Each row is a point. Each copy is the shape, with its points in the same order, turned, moved and blurred by noise. Is it also mirrored, or only turned?

Shape:
[[-13  20]
 [  9  60]
 [-22 -17]
 [ 45  -8]
 [-19  -4]
 [ 14 -10]]
Copy 1, 6 rows:
[[-24   0]
 [-30 -48]
 [ -7  29]
 [ 33 -20]
 [-17  20]
 [  7   8]]
Copy 1 is: mirrored
Copy 2:
[[-14 -16]
 [-36 -51]
 [ 12  15]
 [ 39 -48]
 [  4   4]
 [ 25 -21]]
Copy 2 is: mirrored
Copy 3, 6 rows:
[[ 19 -22]
 [ 46  18]
 [-14 -40]
 [-32  23]
 [ -3 -28]
 [-20  -2]]
Copy 3 is: mirrored

Shape, 7 rows:
[[ -8  -1 -21   3]
 [-10  16 -15   5]
 [ 34  18  -8  11]
 [-44  20  26  27]
 [ -9   7 -20  -7]
 [-51 -20   4 -23]
 [-38 -33 -10   0]]
Copy 1 (7 x 4):
[[ -1 -21   5 -20]
 [ -9 -29  -1  -3]
 [-38  10  -3 -13]
 [ 14 -40 -42  27]
 [ -7 -19  16  -4]
 [ 47 -27  18  13]
 [ 43 -21   5 -20]]
Copy 1 is: only turned
Copy 2:
[[ 26   3  14  -4]
 [ 24   0  -1   4]
 [  8 -13 -11 -38]
 [-18  42 -15  33]
 [ 18  -3  16   4]
 [-12  14  42  36]
 [  9  24  48  23]]
Copy 2 is: only turned
Copy 3:
[[-19 -18 -12   3]
 [ -9 -20 -24  -4]
 [ 11  14 -33  25]
 [  2  -2 -10 -60]
 [-13 -28 -11   4]
 [-14 -44  30 -24]
 [-38 -22  23 -16]]
Copy 3 is: only turned

Shape (11 x 6):
[[ 26 -13  24   8  -2   1]
 [ 15 -18  42 -25 -31  22]
 [  0  18 -14  -4  38 -28]
 [  5  23  11  39   0 -32]
 [  9 -12   8   1  -5  -4]
 [ 17 -24  35 -13   4  14]
 [-19  42 -14  37  14 -11]
 [-10 -23  16 -11 -12 -17]
 [  9   4 -37   7  -2 -15]
 [-12   3 -24  54  20 -16]
 [-19  -1  25 -25 -13  20]]
Copy 1 (11 x 6):
[[-32 -22   6 -14   5  11]
 [-16  -9  23  20  35  16]
 [-28   3 -24 -15 -41 -37]
 [-15   4  -1 -60 -19  -5]
 [-22  -7 -10 -10   0   5]
 [-29 -22  11  16   3  14]
 [ 18   0 -19 -50 -35 -26]
 [-26  19  -8   5   1  16]
 [-20  -3 -48 -25   1 -21]
 [  1  -9 -44 -51 -39   4]
 [  7   9   9  25   8   0]]
Copy 1 is: only turned
Copy 2, 11 rows:
[[-27  18 -16  28  17 -15]
 [ -8  46   9  34  46   3]
 [  6 -32 -24 -15  -5   2]
 [-16 -18   4  16 -26 -30]
 [ -6  18 -15  12  10  -7]
 [-13  26 -19  36  37   9]
 [ -4 -27   8   3 -42   8]
 [ 21  25  -9  21  20 -16]
 [ -3  16 -19 -22 -26  -6]
 [ -4 -15 -29  15 -55  -6]
 [ 12  25  15  22  24  26]]
Copy 2 is: only turned
